Each wall is flat, endless, passes through zero and stands at right angles to its row. A trip goes straight from one point to another. List the walls that it crosses, first one first.
In the rows, 128 means zero.

Walls:
(1): [ 78 147  62]
(2): [112  89  92]
(3): [172 106 168]
(4): [119  73  44]
(5): [143 142  95]
(6): [113 146  49]
(7): [160 136 111]
(8): [ 46 193 105]
Trips:
[144 177 108] to [139 197 131] -> none
[ 88  84 168] to [160 128 109] -> 4, 7, 5, 6
[  7 106 110] to [172 103 188] -> 6, 4, 1, 3, 8, 2, 7

Walls:
(1): [154  99 137 109 113 196 142 140 106 149 163]
(2): [101  73 147  14 147  89 141 153 169 148 121]
(3): [175 165 215 111 108 101 145 128  74 105 189]
(4): [125 114 128  84  96 162 100 205 133 137 136]
(5): [140 165  95 133 189 108 107 131 160  98 130]
(6): [181 147 172  94 147 179 151 164 214  76 152]
Trips:
[161 116 179 137 169 138 156  62 199  63  80] to [114  62 132 191  86 136 146 112 196 146 149] -> 2, 5, 1
[159 112  54 168 164 105 118 205  42 147 157] to [ 70  16 128 183 207 166 165 199  67 132 101] -> 5, 2
[ 99 169  95 116 145 197 249 104 168  87  90] to [ 82 109  79 151 166 100 134  86 139 108 151] -> 1, 6
[166 127 194 220 172 144 148  85  37 164  83] to [164 172  77 131 113 149 194 188 133 108 141] -> 6, 5, 4
[129 161  33 110 104 225 118 198  98 110 128] to [116  10 169 135 160  84 139 138  73  71 156] -> 5, 6, 2, 3, 4

Walls:
(1): [105  87 150 104  98 182  79 184 181 178  67 130 128 109 126 126 141 169
 131  60 103 150 173  76 135 103 107 167 149 104 133  54]
(2): [184 113 158 143  84 127  59 161  86 112 150  84 120  84  92 119 152 131
 181 133 101 102  92  93  80  99  83 121 147 122 118 132]
(3): [141  97 113 102 129 126 153 141 178  64  89 110 153  81 136 156  79 126
 110  91  65  97 133 102 142  54 149 126 138 107 139 155]
(4): [152 164  99 115 175 160 140  90 158 106 132 128 153 107 144 100 160  71
 112 130 249 138 110  85 129 107 107 158 202 162 112 237]
(5): [ 81 158  63  96  77 126 107 118 124  76  84  74 129 156  69 149  83 112
 114 149 132  92 140  95 203 188 120 158  79  32 101  76]
(6): [ 37 152 196 148 170  78 217 132 132 135 139 218 101 112  98 107 158 119
 130 143 161 129 122 134 149  43 135 139  76 116 125 137]
(7): [171  93  78 119 148 130 130 133 168  84 194 117 138 143 141 166 144 121
  97 142 127  96  99 173  92 166 139  87 152 105  99 156]
(8): [176  62 144 181 123 148 128 109 112 123 113 127 116 124  79 111 164 121
 131 142 127 164 123  96 146  80 122 149 147 164 140 140]
(9): [134 138 160  88 153 141 125 137  92 122 140 169 101 193 146 145 117 157
 112 141 108 130 114  57 160 107  91 124 173 157 140 171]
Trips:
[227 129 101 127 125 114 167 118 116 124 113 131  57  77 111 104 122 117
 149 116 139 132 125 170  82 118  71 131 159 101 179 154] to [107 113 103 108 136 106 148  94  81  87 136  89 145 196 134  90  52 177
 154 210  88  83 120  36 135 101 187 141 202 100 134  96] -> 9, 5, 4, 7
[147 126  98 209  83 149 142  95 149  55 161 208 105 193 116  98 120  97
 147 161  95 102  74 164  94 167 146  92  86 141 118 157] to [148 135 159 102  89 100 150 164 102 142  99 164 117 163 152 164 135 164
 113 120 149 179 116 112 142 111 107  49 141 127 172 158] -> 9, 7, 1
[111 145 141 122 129 165 165 136  87 157  59 207 131 169 162 114 112 124
 141 104 148  88 134 144  98  80 157 119 128 181 103 185] to [ 89 204 126 120 134 142 166  77 121 140 101 171 117 125 154 145 143  79
 118 166 134  47 123 122 208 125 149 149  55 154  92 110] -> 3, 5

Walls:
(1): [ 89 159 180 144  80 156  98 153 103 119 156 151  88 108  99 181 143 175
 204 123 191  94 144 132 134 143 151 175 148 121 128 122 124 116  78 162
 168 134 190  95 143 154  95 110 123  97  99 129]
(2): [153 130 128 144  70 103  46 168 132  91 143 117  84 157 125 122 187 148
  77 102 143 148 166 155 129 118 144  87 131 153 217 100 114 163  97  85
 125 108 161  65 148  96 158 104 137 126 133 150]
(3): [131 139 163  99 121  68  99 121 168  82 130 127 214 159 134 155 130 105
  89 113  75 161 112 125 100  70   7 112  66 137 115 106  48  79 147 142
 104 112 144  97 166 111 140  93  88 172  84 102]
(4): [126 122 208  88 142  62  96  64 135 115 119  62 155 100 162 138 103 144
  89  95 176 188 156 136 120 202 137 137 152 137 144 137 142 138 129  86
 142 114  96 177 172 161 101  80  92  73 102 110]
(5): [154 105 115 117 115 152 120  73  85 129 130 193 112 122 119 154 160 155
 100 103  99 124 155 116 109 139 217 144 141 112 139 127 159 125 170 187
 131 107 138 100 205  74  84  98 169 183 112 129]
(6): [128 103 158  46  98 135 110 156 118 120 152 113 106 127 127 170 143  98
  90 139 112 183 111 143  97  96 191 177 111 157 159 157 174 145 150 122
 134 170 135 129  74 153 123 108  52 119  99 125]
Trips:
[ 99 134  92 109 152 139 118 125 191 135 173  74 115  53  95 145 100 121
 128 137 156 134 139  86 187 113 120 136 114 115 118 129 131  80 178 164
 161 118 120 174 117 141 150 181  86 134 174  72] to [137 100 136 157 106  81 109 133 137 203  61 175 189  96 131 125  75 111
 136 138 160  93 146 102 154 139 124 136 156 127 140 108 139 175 152  92
 123  75 145  91 118 179  83 121 126  97 114 193] -> 6, 1
[ 57 131 206  95 114 189 113 127  75  68 177  95 161 167 144 185 101 163
  92 184 150 126 136 153 201 167 164 110 218 127  95 129 131 148 141 169
  89 137 143 150 172 157 102 148 138 117 114 132] to [114 140 123 149 122 101 118 148 100 176 142 110  87 143 128  83  96 163
 175 113 141 112 170 132  80 159  67 125 146 111 117 127 108  99 112 126
 124 109 129 166 174  72  88 123  81 136 174  86] -> 6, 5, 3
[210 134 223 155 160 148 145  87 138 113 144  97 113 129 105  95 155 135
 154 127  95  93 122 118 114 115 117 104 138 112 130 129 134 169 140 118
 110 117 141 124 135 113 106 102 184 139 185 159] to [146 176 105 109 126 115 179 135 112 101 107 130 213 176 181 164  68 100
 128 124 148 144 169  94 178 104  89 132 147  43 144 171 151 168 105  93
  93 100  77  84 167 141 108  68 103  77 136 135] -> 4, 3, 2, 5
[124 115 138 131 111 171 121 136 124 112  79 156  66 121  87 138  87 128
 143 129 123 168  87 143 115 103 199 146  93  99 137 117  90 196 114 136
 122 152 169 184 131 114 125 128 161  39 127 118] to [179 123 140 101 110 152 140 174 131 152 163 117 114 176 124 175 163 118
  93 124 102 129 138 170 135 114  75 165 122 158  71 145 153 146 138 120
  89 140 105  89  52 135 129 102  98 134  48 114] -> 5, 3, 1
[185 183 155  89 109 114  80 188 111 131 156 143  84 192 102 216 136 188
 108 164 137  62 143 240 112  71 106 193 128 128  77 124 117 146  88 172
 113 125 119  87 174  87 136 130  82 117 170  86] to [139  95 165 136  97 123 164 124 120 107 132  85 139  94 176 124  91 203
 208 128  67 149  96 156  95 128 140 153 138 104  82 144  58 117  88  83
 184  74 189 163  23 145 130 151 135 124 157  70] -> 5, 2, 3, 4, 6
[171 117  96 125 110  92 116 158 124 171 104 129 187 150 164  92 186 134
  64  91 158 149 150 160 127 174  75 156 124 145 118 174 131 118 121  75
 119 131 150 143 123  96 107 136 104 181  65 109] to [ 87 144 104 145 128 135 146 139  98  51 111 138 173 118 168 122 209 147
 112 175 189 114 100 165 138 111 102  87  20 126 157  85  95 174 144 156
 129 131  99 115 116 158 136 124 154 167 120 111] -> 6, 4
[158 160  70 104 133  99 154 109 144 145 101 114 104 205 117 181 144  70
 128 148 179 124  78 139 119 141 119 137 115 163 157 112 155 112 152 175
 135 141  41 153  65 139 131 127 167 155 152 116] to [139  83 118 105 160 140  83  94 192 138  98 184 156 221 119 156 111 228
 194 100 127 128 161 184  65 113 107 163 163 116 107 125  74 135 113 106
 145 139 230 119 127  98 147  81 140 112 126 116] -> 3, 6, 5, 1, 2

Walls:
(1): [128  71 119 122 110 140 104  78 131 172 148 111 103 148 132 122  47  83
 103 135 153 148 142  90 158 160  74 140 188 133 174 170 118 113 114 122
  94  75 107  98  40  85 160 111 137 132 134 105]
(2): [140 134 140  99 181  83 103 148 150 119 130 145 117 157 161 148 134  78
 113 195 144 140 171 111 166 142 119 138 163 154 125 125 115 159 167 110
 164 141 160  59  84 163 169 118 168  94 111 179]
(3): [100 139 105 148 156 180 249 116 130 129 137 154 111 116 136 106  96 148
 155 106 140 189 161 148 106  69 142 166 113 152 139  88 114 129  46 110
 143 161 175 143 151 125  99 112  97  72 118 105]
(4): [145 146  99 119 112 163  90 144 102 170 126 109 115 139 137 101 102 102
 122 105 163 116 125  65  82 133 104 155 144 145 114  88 101 172  74 152
 111 127 143 107 144 108 158  86 132 156 140 121]
(5): [174 104  93  98 101 125 148  78  98 164 127 156 139 129 110 130 144 145
 152 163 144 166 130 124 127 113  77 105  84 126  72 112 120  78  88  96
 161  88  97 107  81 147 140 177 154 112 127 130]
(6): [101 147 138 147 109  98 168 139 124 130 159 122 137 146 107  65 103 133
 206 143 100 182 146 123 152 157 182 126 150 130 104 142  81  85 160  57
 110 157  55 120 124 117 155  98 156 146 151 183]
(7): [104 182 156  72 106 143 138  61  99 163 182 125 114 192 170 101 128 102
 175 174 153 187 132 165  90 139 102 104 106 136 126 112  84 122 160  97
 140 172 166 138 169 138 108 130 129 115 107 151]
Trips:
[124 104 123 122 116 101 123 149 113  93  87  82 173 138 141 139 131  85
 183  57 109 140  97 100 158  94 165 109 138 138 151  44  83 133 144 147
 174 113 115 122 157 123 162 142 135 118 193 113] to [148 100 137  71 111 132 112 126 113  94 127 109 104 105  91  93  84 137
 124  93  80 160 108 115  98 200 144 105 118 135 110 142 112 158 139 126
 166 117 141 132 115 132 154 147 115 165  81 119] -> 1, 5, 7
[ 87 156  82 175 106 135 154  95  70  53 139 118 162 218  96 101 149 176
  74 139 141  88 208 134 112 115 121 155 151  68 147 140 100 121 141  69
 148 156 145  85 130  69 167  65 146 141 146 110] to [175  78 136 160 115  99 160 136 103 138 132  95  90 177 121 145  95 107
 151 161 147 100 206 186 171 118 130 117 181 189  98 100  77 130 103 177
 125 141 107 104 127 104 111 134 132 143 105 105] -> 5
[145 132 142 149 139 148 138 135 160 107 143 108  75 104 163 108 174 101
 158 149 162 182 128 119  91 203 128 163 165 164 108 145 140 125 127 132
  53 141 124 133  84 161 142 125 110 116  92 113] to [ 79 151  52 135 167  91  95 105 132 150  87 125 128 166  68 138 131 115
 154 128 127 162 156 131 107 141 154 145 122 136 146 105 108  63 145 146
 138 133 138 125 185 164 141 131 147  86 164 127] -> 1, 5, 4
[ 62  96 148 126 117  88 120  88  59 107 144 143 102  63 101 109 127  96
 158 144  75 108 182 161 107 117 140 168 197  51 189 166 149 124 131 162
 128  91 137 152  93 133 107 103 131 138 108 109] to [115 139 182 144 140 124 136 112 162 110  75 109 133 162 122 126  99 133
 103 137 132 146 121 139 178 176 150 124 130 107 141 131 118 140 114 110
 121 138  63  62 148 115 150 144 103  94 118 111] -> 2
[136 105 112  88 124 134 103 131 152 144  81  67 157 117 132 126 143 132
 111 136 160 135  87  81 102 124 126  99 143 155 109 135 140  80 112 126
 120 126 155 102 118 104 122 118 161 107 197 160] to [126 112 139 115 125 147 116 103 131 153 164  49 145 162 152 163 156 139
 106 123 182  79 153 119 171 131 111 118 123 123  98 122 146 183 170 112
 127  82 137  93 166 127 161 139 109 112 143 107] -> 7, 5
[113 165 177 151 194 125 125  88 192 127  98 133  61 131  71 147 135 103
 107 166  67 168 176 125 150 128 157 133 173 180 111 154  55 141  97 105
 140  78 120 113 114 115 136 137 107 155  90 132] to [ 96 138 147 119 104 129  99 114 143 141 107 149 145 135  94 103 154  99
 109 188 124 164 147 159 107 177 128 178 164 134 107 163 150 129 188 151
  82 174 141 157 140  86 100 127 134 147 179  98] -> 7, 3, 2

Walls:
(1): [149 107 103 111  50  89 178 169  99 150  82 172 123 111 142 140 100  74
 121  96 150 115 144 133 135 127  88 114 170 151  73 152 190 179  78  93
 191  35 192 131 132 142 113 150 117 149 118 185]
(2): [153 148 175 208 185  98 191  75 184  63 113 121 219 108 166 108 159 132
 105 120  58  97 118 143 159 167 115  77  77 108 132 140  75   7 181 109
 214 111 176 124 141 116 126 151 166 189 101 124]
(3): [166  86 129 109 129  97 118 128 111 222 105 155 139 186 151 169  78 131
  84 117 112 110 116 106 142  87 114 136  94  90 169 102 155 154 109  55
  56 129 123 148 157 132  43  13 129  82  97 184]
(4): [ 37  93 131  87  41  93  96 154 159 189 148 150 154 190  84 113 180  97
 148 138  78 151  95 137 163 149 183 143 124 112 109  93 109  76 149 139
  61 218 193  78 112 137 217 115 130  77  41 168]
(5): [ 85 157 150 180 166  80 127  88 160 118 105 135 133 159 142 156  39 124
 164 123  98 127 147 139  83 136 127 115 138 110 196 191 115 170 134 113
 153 132  38 141 155 122 127 159 117  94  99 173]
(6): [145 160 138 131  31 123 106 133 167 133  98 121  96 116 112 112 122 108
 132 144 152 102 123 173  90  77 134 153 130 152 196  62 134 174  49 159
 213  58 166 130 184 146 204 201 179  86 146  96]
(7): [140  65  75  81  73  62  90 208  90  91 184  94 134 142 119 176 135 175
  61 122 122  83 103  63  94  87 199 109 128 131 102  79 158 121  96 135
  90 105 154 103 130 122 135 169 126  97  86 134]
Trips:
[ 85 108  56 139 118 151  97 210 212  87 151  41 148 160 133  74  56 132
 171 149  94 148 109 214  63  33 162 151 140 148  97  81 187 165  61 112
  95  90 145  84  60 132 124 127 243 122 106  94] to [ 74 220 192  99 164 128 118 208 190 179 122 130 132 130 107 120 112  97
 126  98  92 164 131 135 136 191 165 175 153 144 112 137  95 118 138 158
 100 123 104 149 106 109 158 144  95  82 149 140] -> 1, 5, 7, 6
[140 124 122 162 110 138  96 116 122  94 148 148 144 156  59 126 184 176
  91 165 142 186  97 136  80 154  47  82  66  83 142 183  94 119 111 144
 137 210  86  62 121 160 114 119  50 155 134 144] to [123 128 101 126  74 118 155 210 197 134  75 100 181  84 154 149 159 118
 108  84  93  96  90 134 196 143  85 174 147 138 151  13 162 111 205 144
  83 105 135 196 189 110 167 107  90  82 122 128] -> 5, 3, 7, 6, 1

Walls:
(1): [177 171 148  90  90 118  95 111 111 141 110 146 122 176  94 102 178 181
 159 171  93 207 106 124 123  81  90 118 224 120 167 161  89 153 152 149
 166 114  94 145 164 157 102 189 150 155 160  76]
(2): [141 136 118 180 138  93 120 112 104 144 140 160  93 154 165 135 143 128
 124 189 191 163  91 106  88 139 103 110 142 212 163 176 149 144 110 121
 101 180 159 130 120  72 161 152 103 173 134 169]
(3): [ 85 142 148  94 148 105 124  90 148 155 109 130 182 130 133 162  99 125
 122 121 128 128 130 193  77 118  79  39 129  50 173 139 132  64  90 109
  73 173 153  76 144 207 156 120 176 168 154 114]
(4): [ 54  96  82 122 122 139 166 115  48  99 133 150 147 147  94 145 110 131
  99 190  50  94 115 153 149 136  84 102 123 152 145 128 123 150 188 130
 193 153  79 137 113 150  72 131 152 118 101 120]
(5): [131 107 133 119 138 136 119 174  94 123 114 205 114 110 143 131  89  80
 102  96  94 152 194 148 108 175 118 153 103 237  98  95 142 139 128 168
 192 115 145 149 134 174 118 190 118  94 120 102]
(6): [183 136  95 129  58 105  96 159  78 150 158 151 159 142 186 108 125 130
 106 165 162 190 170 130 144 182 168  98 106 142  78  64  43 162 131 149
 140 102 155 183 135 108 119 141  74 181 117 113]
(7): [120 162  86 127 144 168 138 129 112 111 129 128 102 152 136  90 154 146
 107  91 118 160 150 204 163 168  88 146 150  81 115 113  80 153 145 154
 131 191 136 134 129 117 139 149 152 121 142 184]
(8): [134  55 128 179 150 132 163 113 111 103 131 132  92  64 158 181 139 108
 195 153 128   7 149 153 128 194 156 181 120  91 122 122  95  73 138  97
 149 119 121  79 116 105 145 107 150 187 109 163]
(9): [110  96  92 171 141 161 122 154  85 110  85 170 135 161 170  86 128 192
 145  71 157 107 129  48 124 107 104 127 103  26 128 158 164  64  99 118
 143 124 166 130 130 175  91 141  96  39  99 124]
(10): [ 97  80 113 134 132 110 138  72 145 185 222 140  92 154 135  59  97  97
 184 162 101 149 179  60 102 153 164 120 164 109 189 128 165 141  97 161
 129 154  85 129 157  96 153 126 143 133 108 194]
(11): [158 188 155 127 115  60 158 101  53 185  99  78 108  95 115 120 125 155
 135  56 141 171 138 103 170  79 185 107  42  85 135 156 226 129  94 133
 101 150 161 131 153  80 123 145 138 184 133  97]
Trips:
[ 88 130  95 131  87 152 196 102 153 124 151 148 184 139  89  91 153 128
 156 163 104 107 121 116 127 119 115 103 179 104 135 110 132 102 182 177
  61 135  53 127 143 104 123 123  89 142 149 153] to [ 96  86 145 119  97  85 114 158 128 164  97  92 137 102 138 136 218 109
 178 161  81 121 150 167  99 166 100 111 155  79 119 192  92 139 120 146
 166 179  45  96 130 161 173 170  93  89 153 127] -> 8
[106 108  97  69 171 169 176 114  54  65 130 116 140 130  94  71 110 131
 137  84  90 123 127  69 167 153 149 184  39 151 146 105 161 110  98 107
 106 162 106 116 169 138  89  91 114 144 158 125] to [102  51 134 122 144 145 176 133 115 121 117 118  86 135 143 134 144 113
 118  89  81  96 146  93 142 163 161  80  83 135 110 180  82 120 113 101
  93 176 168 118  95 115  98 155 116 179 121 143] -> 2, 3
[194  93 106 148 130 152 131 121 102 164 138 142  97  91 168 137 117 119
  94 119 160 204 152 123 100 125 179 152 114 187 116 139  92 172 100 115
 117 115 130  79 140 137 164  81 120 171 140 105] to [152  92 144 152 157 128 119 110 135 160 153 144  70 127  97  98 178  70
 183 126 124 139 156 180 173 115 106  75 143 135 112 114 116 182 112 183
 138 147  59 179 126 105 120 159 158 128 166 140] -> 1, 7, 8, 11, 4
